Each row is a point. Each copy is the shape, with its points in the same order, stretched, turned, moved and blurred by noise. Is it also mirrored, or only turned?
In the rows, zero is written as 128.

Shape, 7 rows:
[[134,92],
[160,157],
[135,74],
[106,158],
[130,101],
[119,106],
[159,169]]
Copy 1 (7 x 2):
[[69,118],
[146,107],
[45,114],
[159,153],
[82,125],
[91,133],
[166,110]]
Copy 1 is: only turned
Copy 2:
[[166,104],
[121,182],
[173,76],
[91,154],
[154,103],
[147,101],
[110,193]]
Copy 2 is: only turned
Copy 3:
[[154,132],
[71,136],
[172,140],
[98,72],
[146,126],
[148,109],
[59,130]]
Copy 3 is: only turned
Copy 4, 7 rows:
[[126,97],
[105,150],
[123,80],
[148,151],
[127,105],
[139,106],
[107,162]]
Copy 4 is: mirrored

Shape (8 x 4):
[[127,154,118,134],
[131,107,162,114],
[134,109,165,95],
[98,175,147,112],
[124,122,60,127],
[107,114,111,118],
[140,115,159,137],
[131,198,119,119]]
Copy 1 (8 x 4):
[[148,126,81,122],
[91,108,161,144],
[100,101,176,140],
[164,127,120,90],
[192,154,78,164],
[154,144,142,144],
[84,110,131,144],
[178,114,50,92]]
Copy 1 is: mirrored
Copy 2:
[[112,132,165,129],
[171,122,105,172],
[182,137,95,163],
[127,193,142,164],
[44,86,122,77],
[96,118,95,139],
[168,105,143,177],
[114,172,197,108]]
Copy 2 is: mirrored

Shape (14 x 8):
[[74,116,135,128,81,97,142,99],
[98,119,111,136,121,151,119,92],
[101,95,162,111,128,150,156,102],
[143,158,104,110,124,121,89,156],
[71,108,90,95,98,144,157,95],
[168,176,144,162,121,144,155,148],
[106,139,165,163,131,104,147,157],
[187,157,89,138,168,139,119,137],
[141,179,108,140,179,154,130,175],
[93,87,131,130,76,153,155,120],
[97,84,78,122,107,104,97,142],
[164,178,145,208,119,146,177,153],
[106,138,146,157,142,196,151,86],
[120,122,106,130,134,99,143,132]]
Copy 1:
[[116,143,121,71,194,96,130,116],
[118,154,111,135,168,86,129,136],
[134,150,108,94,144,89,110,134],
[105,135,123,141,131,150,121,138],
[139,152,111,100,203,118,95,122],
[107,123,132,150,84,101,118,105],
[130,120,116,97,137,110,147,101],
[123,158,153,201,82,123,132,140],
[139,137,107,174,104,145,131,109],
[119,108,107,88,170,97,89,129],
[127,112,127,113,194,144,126,157],
[108,106,140,161,83,79,126,90],
[121,159,94,150,127,57,125,116],
[139,144,145,124,154,125,132,124]]
Copy 1 is: mirrored
Copy 2 (14 x 8):
[[210,107,157,99,127,132,71,111],
[140,118,122,132,112,128,95,165],
[162,75,163,89,137,92,135,146],
[88,151,135,136,69,182,130,96],
[174,48,124,99,107,164,77,145],
[152,132,100,142,119,92,160,88],
[186,160,166,76,106,89,158,107],
[72,167,86,171,102,171,176,132],
[103,155,122,121,60,133,198,134],
[165,70,113,57,131,116,91,119],
[103,156,130,59,89,216,91,128],
[177,152,67,133,131,59,165,99],
[164,90,108,144,131,50,133,190],
[148,148,137,103,111,169,133,128]]
Copy 2 is: mirrored
Copy 3 (14 x 8):
[[190,153,153,154,111,168,104,154],
[119,182,120,155,121,154,120,159],
[120,155,142,148,139,138,42,153],
[156,149,90,79,134,95,180,75],
[159,203,141,181,124,153,70,139],
[111,124,154,88,168,139,165,108],
[155,113,115,126,154,145,121,104],
[88,146,107,116,154,69,194,93],
[92,145,83,115,173,109,155,38],
[166,184,133,141,149,151,75,188],
[195,182,58,150,129,86,149,140],
[106,122,156,111,184,165,181,132],
[60,175,145,154,145,192,83,163],
[156,146,118,157,140,100,138,109]]
Copy 3 is: only turned
